Rows are points. Two turns around zero, p and q, are shown by what they do to some points. Where does a point land after both, in the order given? Backwards means that the second turn is done in reverse. Each puzzle has new turns, and all numbers are rounded.

Turn p:
[0.005,-0.054] => [-0.017,-0.052]
[0.013,0.059] => [0.035,0.049]
[-0.018,-0.005] => [-0.019,0.003]
Turn q:
[-0.007,0.033] => [-0.013,0.031]
[-0.014,-0.064] => [-0.001,-0.066]
[0.021,0.031] => [0.014,0.035]
Where do these land?
q, then p: [0.052,-0.015] => [0.048,-0.025]
p, then q: [0.009,-0.005] => [0.008,-0.007]
q, then p: [-0.030,0.055] => [-0.018,0.060]
p, then q: [-0.030,-0.036] => [-0.037,-0.029]

Turn p:
[-0.025,0.039] => [-0.039,0.025]
[-0.015,-0.033] => [0.000,-0.036]
[0.045,-0.016] => [0.048,0.004]
[-0.045,0.036] => [-0.056,0.014]
[0.041,-0.026] => [0.048,-0.007]
Turn q:
[0.007,-0.028] => [0.019,-0.022]
[0.038,-0.019] => [0.042,0.000]
[-0.045,0.047] => [-0.061,0.022]
Where do these land?
p, then q: [-0.046,-0.045] => [0.006,-0.064]
q, then p: [0.013,0.038] => [-0.021,0.034]
q, then p: [0.033,0.007] => [0.016,0.030]

Turn p:
[-0.054,-0.026,0.035] => [-0.063,-0.023,0.020]
[-0.037,0.012,0.005] => [-0.036,0.006,-0.014]
[-0.014,-0.035,0.047] => [-0.031,-0.020,0.048]
[0.063,0.010,-0.029] => [0.069,0.012,-0.005]
[0.000,-0.007,-0.029] => [0.012,-0.016,-0.022]
[0.042,0.047,-0.030] => [0.049,0.042,-0.028]
Turn q:
[-0.023,0.015,-0.014] => [-0.020,0.017,-0.016]
[0.044,-0.032,-0.046] => [0.020,-0.059,-0.035]
[0.009,0.073,0.010] => [0.034,0.063,-0.019]
[0.003,-0.014,0.000] => [-0.002,-0.013,0.005]
[-0.033,-0.042,0.051] => [-0.031,-0.008,0.066]
Where do these land?
q, then p: [0.043,0.027,-0.017] => [0.053,0.000,-0.010]
q, then p backwards: [0.012,-0.048,0.052] => [0.026,-0.052,0.042]
p, then q: [-0.085,0.022,-0.002] => [-0.080,0.020,-0.031]
p, then q backwards: [0.024,0.012,-0.014] => [0.022,0.021,0.003]
q, then p: [0.006,-0.013,-0.018] => [0.003,-0.022,-0.004]

Turn p:
[-0.025,-0.053,-0.055,-0.009] => [-0.005,-0.034,-0.060,-0.042]
[-0.006,0.039,0.053,0.024] => [-0.011,0.001,0.055,0.042]
[0.038,0.005,0.036,0.060] => [0.035,-0.006,0.014,0.070]
[-0.019,0.028,-0.037,-0.049] => [-0.041,0.035,-0.010,-0.043]
[0.002,0.031,0.030,-0.057] => [-0.006,0.038,0.050,-0.034]
[0.001,-0.014,0.015,0.019] => [0.013,-0.020,0.005,0.014]
[0.009,-0.036,-0.042,0.013] => [0.014,-0.014,-0.054,-0.006]
Turn q:
[0.061,-0.004,-0.011,0.027] => [0.053,0.033,0.010,0.023]
[-0.049,0.030,0.008,-0.016] => [-0.056,-0.003,-0.013,-0.018]
[-0.024,0.032,-0.061,-0.034] => [-0.010,0.016,-0.055,-0.056]
[-0.033,-0.005,-0.016,0.047] => [-0.014,-0.010,-0.041,0.040]
[0.055,-0.004,0.048,-0.010] => [0.022,0.016,0.068,0.006]
[-0.010,-0.049,0.032,-0.014] => [0.004,-0.053,0.030,0.005]
Where do these land?
p, then q: [0.022,-0.023,0.015,-0.020] => [0.021,0.015,0.027,-0.015]
p, then q: [-0.001,0.070,-0.048,0.000] => [-0.061,0.025,-0.054,0.000]
p, then q: [-0.006,-0.008,0.064,-0.003] => [0.002,-0.014,0.059,0.024]
p, then q: [-0.026,-0.064,0.019,-0.014] => [0.043,-0.043,0.031,-0.026]
q, then p: [0.011,0.025,-0.050,0.036] => [-0.026,0.041,-0.040,0.024]

Turn p:
[-0.031,-0.011,-0.065,0.037,-0.018,-0.001] => [-0.061,0.002,-0.026,0.029,-0.038,0.018]
[0.058,0.064,0.020,-0.056,0.038,-0.024] => [0.038,0.059,-0.002,-0.048,0.053,-0.054]
[-0.009,-0.010,-0.001,-0.034,0.047,-0.007] => [-0.015,-0.003,0.004,-0.010,0.057,0.001]
[0.004,-0.029,0.045,-0.064,-0.019,0.007] => [0.022,-0.038,0.042,-0.059,0.016,0.003]
[0.005,-0.024,-0.059,-0.065,-0.036,0.014] => [-0.056,0.005,0.004,-0.075,-0.016,0.027]
[-0.027,-0.006,0.035,0.057,-0.022,-0.017] => [0.020,-0.038,0.002,0.053,-0.033,-0.017]
[0.029,-0.020,0.011,0.062,-0.018,0.013] => [0.039,-0.010,-0.033,0.029,-0.038,0.026]
[-0.033,0.041,-0.015,0.055,0.029,0.034] => [-0.011,0.043,0.012,0.075,-0.003,0.013]
[0.004,-0.003,0.030,0.007,0.000,-0.017] => [0.024,-0.019,-0.001,0.006,0.004,-0.017]
Turn q:
[0.017,0.021,-0.038,-0.007,0.018,0.005] => [0.027,0.026,-0.032,-0.003,-0.012,-0.004]
[-0.031,0.020,0.096,0.009,0.016,-0.024] => [-0.017,0.007,0.080,-0.006,0.068,0.006]
[0.093,-0.010,-0.003,0.009,-0.020,-0.014] => [0.051,-0.012,0.008,0.069,-0.040,0.017]
[0.003,0.027,-0.024,0.017,0.031,0.058] => [-0.009,0.045,-0.052,0.004,0.014,0.030]
[-0.027,0.011,-0.016,-0.051,-0.007,0.026] => [0.010,-0.017,-0.029,-0.054,0.008,0.016]
[-0.024,-0.107,-0.003,0.021,0.034,-0.020] => [-0.051,-0.054,-0.021,0.042,0.021,-0.076]
[-0.018,0.019,-0.027,0.007,-0.062,-0.009] => [-0.015,0.000,0.015,-0.034,-0.060,0.014]
[-0.013,0.020,0.014,-0.006,-0.010,-0.022] => [0.006,0.006,0.030,-0.021,0.000,-0.003]
Where do these land?
q, then p backwards: [-0.040,-0.033,0.000,0.045,0.049,-0.040] => [-0.041,0.055,-0.015,-0.016,0.021,-0.055]
p, then q: [0.040,-0.015,0.013,-0.023,0.018,0.001] => [0.040,-0.004,-0.032,0.005,0.013,0.000]
q, then p backwards: [0.062,0.038,0.022,-0.031,-0.061,-0.025] => [0.009,-0.016,0.063,0.016,-0.043,0.068]
q, then p: [-0.047,0.042,-0.025,-0.039,0.024,0.018] => [-0.031,0.040,0.013,-0.051,0.039,-0.012]
p, then q: [-0.023,0.044,0.050,0.027,0.039,-0.026] => [0.006,0.041,0.040,0.056,0.002,-0.038]
p, then q backwards: [0.007,-0.056,0.029,-0.023,-0.051,0.001] => [-0.008,-0.011,0.000,-0.057,-0.060,-0.007]
q, then p: [0.023,0.016,-0.043,0.037,-0.015,0.048] => [-0.030,0.042,0.015,0.013,-0.057,0.016]
p, then q: [-0.029,0.000,-0.059,-0.008,-0.024,0.051] => [-0.045,0.003,0.006,-0.053,0.013,0.050]
q, then p backwards: [0.007,-0.036,0.012,0.016,0.020,-0.029] => [-0.035,0.018,0.019,0.012,0.012,-0.029]

Turn p:
[-0.032,-0.007,0.053,-0.006,0.020,-0.033,0.022,-0.007] => [-0.002,-0.015,0.015,0.008,0.009,0.008,0.072,-0.012]
[0.063,-0.024,-0.002,0.005,-0.017,-0.024,0.035,0.034] => [0.036,-0.035,-0.027,0.034,-0.017,-0.052,-0.013,-0.017]
[0.052,-0.052,-0.047,-0.042,0.005,0.068,-0.034,0.040] => [0.011,-0.043,-0.050,-0.058,-0.015,-0.025,-0.071,0.055]
[-0.019,0.036,-0.036,0.031,0.004,0.026,0.044,-0.032] => [0.019,0.047,-0.023,0.024,0.027,0.050,-0.018,-0.018]
[-0.040,-0.027,0.042,-0.017,-0.030,0.019,-0.044,0.035] => [-0.042,-0.023,0.014,-0.019,-0.058,0.011,0.025,0.043]
[0.052,0.030,0.028,0.024,-0.050,-0.013,0.043,-0.036] => [0.067,0.007,0.033,0.044,-0.029,0.003,-0.012,-0.047]
[-0.018,0.029,-0.029,-0.075,-0.021,-0.004,-0.028,0.022] => [-0.005,0.056,-0.003,-0.047,-0.023,-0.042,0.006,0.039]
[0.020,0.053,0.004,0.022,0.051,-0.021,0.002,-0.041] => [0.019,0.018,0.045,0.017,0.071,0.003,-0.004,-0.018]
[-0.039,-0.032,-0.015,0.018,-0.015,0.019,-0.027,-0.053] => [-0.037,0.002,0.003,-0.038,-0.012,0.053,-0.015,-0.035]
[-0.039,-0.006,0.001,0.039,0.053,-0.037,-0.013,0.037] => [-0.065,-0.015,-0.007,0.034,0.046,-0.009,0.030,0.009]
Turn q:
[-0.030,-0.045,0.048,-0.028,0.000,0.044,0.039,0.029] => [0.036,-0.026,0.045,-0.015,-0.023,0.023,0.066,-0.027]
[-0.004,0.034,0.029,-0.005,-0.030,-0.030,0.018,-0.055] => [-0.028,0.034,0.028,-0.003,-0.037,-0.028,-0.038,-0.029]
[0.044,0.009,-0.047,-0.040,-0.037,-0.028,-0.041,-0.054] => [-0.001,0.061,-0.056,-0.050,-0.012,-0.017,-0.051,0.014]
[-0.018,0.032,0.028,0.019,0.054,-0.040,0.033,0.049] => [-0.006,-0.034,0.042,0.058,0.021,-0.055,0.021,0.018]
[-0.007,-0.042,0.042,0.010,-0.051,0.006,-0.042,0.027] => [0.010,-0.048,0.027,-0.051,-0.025,0.040,-0.019,0.022]
[-0.040,0.014,-0.010,-0.036,-0.002,0.003,-0.015,-0.046] => [-0.025,0.034,0.003,-0.041,0.021,-0.013,0.001,-0.039]
[0.008,-0.057,0.002,0.072,0.025,0.026,0.027,0.025] => [0.018,-0.071,-0.024,0.053,-0.010,0.043,0.016,-0.016]
[0.018,0.018,0.004,-0.035,0.049,0.040,-0.034,0.022] => [0.050,0.024,0.013,-0.002,0.062,0.009,0.012,0.015]
[-0.005,0.039,-0.049,0.007,-0.028,0.029,0.033,-0.039] => [-0.048,0.061,-0.025,0.020,-0.013,0.024,0.010,-0.018]
[0.035,-0.001,-0.047,0.036,0.020,-0.049,-0.017,0.042] => [-0.005,-0.032,-0.052,0.032,0.016,-0.025,-0.018,0.060]
Where do these land?
p, then q backwards: [-0.019,-0.019,0.022,-0.021,-0.048,0.002,0.006,0.059] => [0.020,-0.017,-0.020,0.000,-0.041,-0.033,0.053,0.028]
p, then q backwards: [0.015,-0.052,0.063,-0.031,0.019,0.045,-0.050,0.058] => [-0.014,-0.041,0.014,0.018,-0.042,-0.053,-0.023,0.093]
p, then q: [0.045,0.016,-0.035,-0.036,-0.021,-0.076,0.006,-0.043] => [-0.002,0.043,0.000,-0.004,-0.015,-0.074,-0.070,-0.020]
q, then p: [-0.030,0.020,-0.067,0.037,0.024,-0.045,0.017,-0.019] => [-0.070,0.037,-0.033,0.007,0.036,0.013,0.014,-0.038]
p, then q: [-0.022,0.013,-0.015,-0.040,-0.025,0.027,0.015,-0.015] => [-0.001,0.055,0.006,-0.001,-0.004,0.008,0.011,0.032]
q, then p: [0.007,0.037,0.020,-0.002,-0.028,-0.003,0.034,0.021] => [-0.002,0.005,0.017,0.046,-0.034,0.009,0.020,0.013]
q, then p: [-0.006,0.008,0.034,0.022,0.027,0.041,-0.068,0.007] => [0.005,-0.058,0.022,-0.032,0.040,0.018,-0.007,0.044]
p, then q: [0.012,-0.015,0.019,0.013,0.054,0.072,-0.011,0.039] => [0.044,-0.055,-0.020,-0.005,0.032,0.031,0.046,0.034]
p, then q backwards: [-0.025,-0.005,0.011,0.014,0.020,-0.033,0.030,-0.038] => [-0.036,-0.009,-0.008,-0.005,0.030,0.044,0.018,-0.014]
p, then q: [0.022,-0.004,-0.052,0.043,-0.023,-0.031,0.019,-0.070] => [-0.009,0.044,-0.016,-0.013,0.031,0.006,-0.071,-0.057]

Turn p:
[-0.019,0.029,0.033,-0.005,-0.004,-0.003,-0.030,-0.084,0.072] => [-0.018,0.056,0.003,-0.059,0.034,-0.013,-0.032,-0.068,0.039]
[-0.046,-0.015,0.026,0.036,0.040,0.017,0.016,-0.055,0.035] => [-0.024,-0.018,0.035,0.002,0.054,-0.022,-0.020,-0.065,0.025]
[-0.008,0.012,-0.076,-0.017,-0.010,-0.009,0.022,0.054,-0.021] => [-0.035,-0.035,-0.035,0.009,-0.034,0.021,0.051,0.048,-0.006]
[0.032,0.014,-0.008,-0.025,0.019,0.004,0.036,0.081,-0.033] => [0.027,-0.010,-0.003,0.035,0.004,0.018,0.054,0.076,-0.015]
[-0.015,0.035,0.013,-0.010,-0.011,0.011,0.022,0.093,-0.069] => [-0.007,-0.003,0.040,0.042,-0.015,0.053,0.027,0.087,-0.035]
[0.009,-0.019,0.003,-0.002,-0.048,-0.002,0.046,0.066,-0.013] => [0.024,-0.013,0.036,0.017,-0.053,0.011,0.056,0.027,-0.016]
[-0.022,-0.021,-0.009,-0.023,-0.021,0.014,-0.013,0.020,-0.042] => [0.000,-0.033,0.009,-0.014,-0.023,0.028,-0.012,0.023,-0.034]
[0.043,0.009,-0.012,0.027,-0.007,0.029,-0.006,-0.049,-0.001] => [0.020,0.016,-0.040,0.025,-0.001,0.018,-0.019,-0.050,0.009]
[0.003,-0.008,0.013,0.054,0.017,-0.010,-0.052,-0.024,0.044] => [-0.004,0.013,0.000,0.006,-0.001,-0.040,-0.056,-0.024,0.057]
[0.041,-0.036,-0.020,-0.052,0.011,0.009,-0.034,-0.022,0.021] => [0.048,-0.016,-0.054,-0.051,0.007,-0.012,-0.012,-0.002,0.004]
[-0.018,-0.003,0.038,0.016,0.016,-0.059,-0.007,-0.081,0.008] => [-0.028,0.040,0.009,-0.014,0.029,-0.063,-0.037,-0.054,-0.027]
Turn q:
[0.042,-0.032,-0.003,-0.034,0.028,0.000,-0.039,-0.021,-0.037] => [0.050,-0.016,0.012,-0.040,0.011,-0.043,-0.038,0.000,-0.010]
[0.005,-0.025,-0.033,-0.021,0.018,0.019,0.027,-0.009,0.019] => [0.025,-0.029,-0.014,-0.022,0.019,0.023,0.024,-0.019,-0.002]
[-0.003,-0.035,-0.001,-0.028,-0.007,0.097,-0.027,0.011,-0.016] => [0.003,-0.052,0.019,-0.055,0.016,0.046,-0.046,0.038,0.024]
[0.041,0.014,0.028,0.028,0.103,-0.018,0.040,0.007,0.016] => [0.053,-0.018,0.067,0.046,0.013,-0.033,0.072,-0.004,-0.009]
[-0.135,0.088,-0.025,-0.017,-0.032,-0.002,0.034,-0.020,0.003] => [-0.096,0.088,-0.005,0.005,0.048,0.085,0.014,-0.031,-0.040]
[-0.041,-0.030,-0.005,0.006,-0.024,-0.034,-0.084,0.009,0.010] => [-0.058,-0.001,-0.043,-0.007,0.032,-0.057,-0.040,0.015,0.015]
[-0.046,-0.025,-0.021,0.005,-0.027,0.008,-0.013,0.022,0.017] => [-0.046,-0.019,-0.040,-0.006,0.019,0.015,-0.004,0.015,0.004]
[0.013,-0.002,-0.008,0.062,-0.030,0.029,0.013,-0.019,-0.001] => [0.012,-0.015,-0.014,0.054,-0.017,0.036,-0.029,-0.002,0.023]
[0.026,-0.040,0.015,0.034,-0.023,-0.032,0.022,0.029,-0.007] => [0.003,-0.032,-0.029,0.032,-0.051,-0.024,0.009,0.015,-0.016]
[0.036,0.009,0.037,-0.015,-0.019,-0.028,0.005,-0.017,0.024] => [0.001,0.013,0.010,-0.007,-0.047,-0.029,0.010,-0.033,0.022]
[0.036,0.107,-0.009,-0.033,0.009,-0.031,0.019,0.005,-0.006] => [0.036,0.106,0.025,-0.010,-0.017,0.003,0.042,-0.001,0.003]
[0.028,-0.030,0.024,0.015,0.004,-0.006,0.003,0.005,-0.022] => [0.018,-0.029,0.009,0.012,-0.028,-0.023,-0.013,0.010,-0.013]
Where do these land?
p, then q backwards: [0.024,0.032,0.022,0.039,-0.002,0.027,-0.016,-0.011,-0.018] => [0.000,0.036,-0.013,0.041,-0.017,0.012,-0.001,-0.034,-0.016]
q, then p: [-0.006,-0.103,-0.008,-0.028,0.032,0.003,-0.001,0.144,-0.041] => [0.032,-0.100,0.023,0.002,-0.053,-0.030,0.063,0.106,-0.066]
p, then q: [0.027,0.016,0.010,-0.016,0.036,0.017,-0.014,-0.035,0.025] => [0.040,0.015,0.011,-0.009,0.042,-0.013,0.022,-0.013,0.020]
p, then q backwards: [0.012,0.005,-0.017,-0.031,-0.037,0.025,-0.027,-0.030,0.020] => [0.014,0.000,-0.027,-0.044,-0.042,0.015,0.013,-0.019,0.005]
q, then p: [-0.001,-0.083,-0.010,-0.017,0.005,0.028,-0.031,-0.023,0.020] => [0.025,-0.055,-0.027,-0.052,0.006,-0.050,-0.021,-0.004,-0.005]
q, then p: [0.012,0.034,-0.021,0.060,-0.019,-0.040,0.001,-0.009,0.017] => [-0.041,0.022,-0.019,0.048,-0.020,-0.004,0.005,-0.026,0.041]
q, then p: [0.017,0.021,-0.021,-0.032,0.018,-0.013,-0.037,0.013,0.033] => [-0.009,0.024,-0.018,-0.019,0.030,-0.024,0.045,0.018,0.012]
p, then q: [-0.005,0.026,0.060,0.014,-0.008,0.009,0.002,-0.014,0.019] => [-0.005,0.028,0.057,0.009,-0.004,-0.009,0.001,-0.014,0.027]
q, then p: [-0.013,0.021,-0.027,-0.022,0.003,0.008,0.030,-0.038,-0.009] => [0.011,0.008,-0.026,0.007,0.036,0.037,-0.013,-0.021,-0.013]
q, then p: [0.018,0.041,0.014,-0.013,0.006,-0.019,0.093,0.047,0.000] => [0.016,0.020,0.032,0.044,-0.022,0.057,0.064,-0.026,-0.039]
p, then q backwards: [-0.108,-0.019,0.011,0.074,-0.026,0.009,-0.008,-0.027,-0.048] => [-0.066,-0.026,0.105,0.024,-0.017,0.027,0.009,-0.057,-0.022]
p, then q: [0.021,0.008,-0.013,-0.029,-0.010,-0.055,0.007,-0.017,-0.020] => [0.013,0.047,-0.023,-0.004,-0.001,0.010,-0.002,0.012,-0.047]
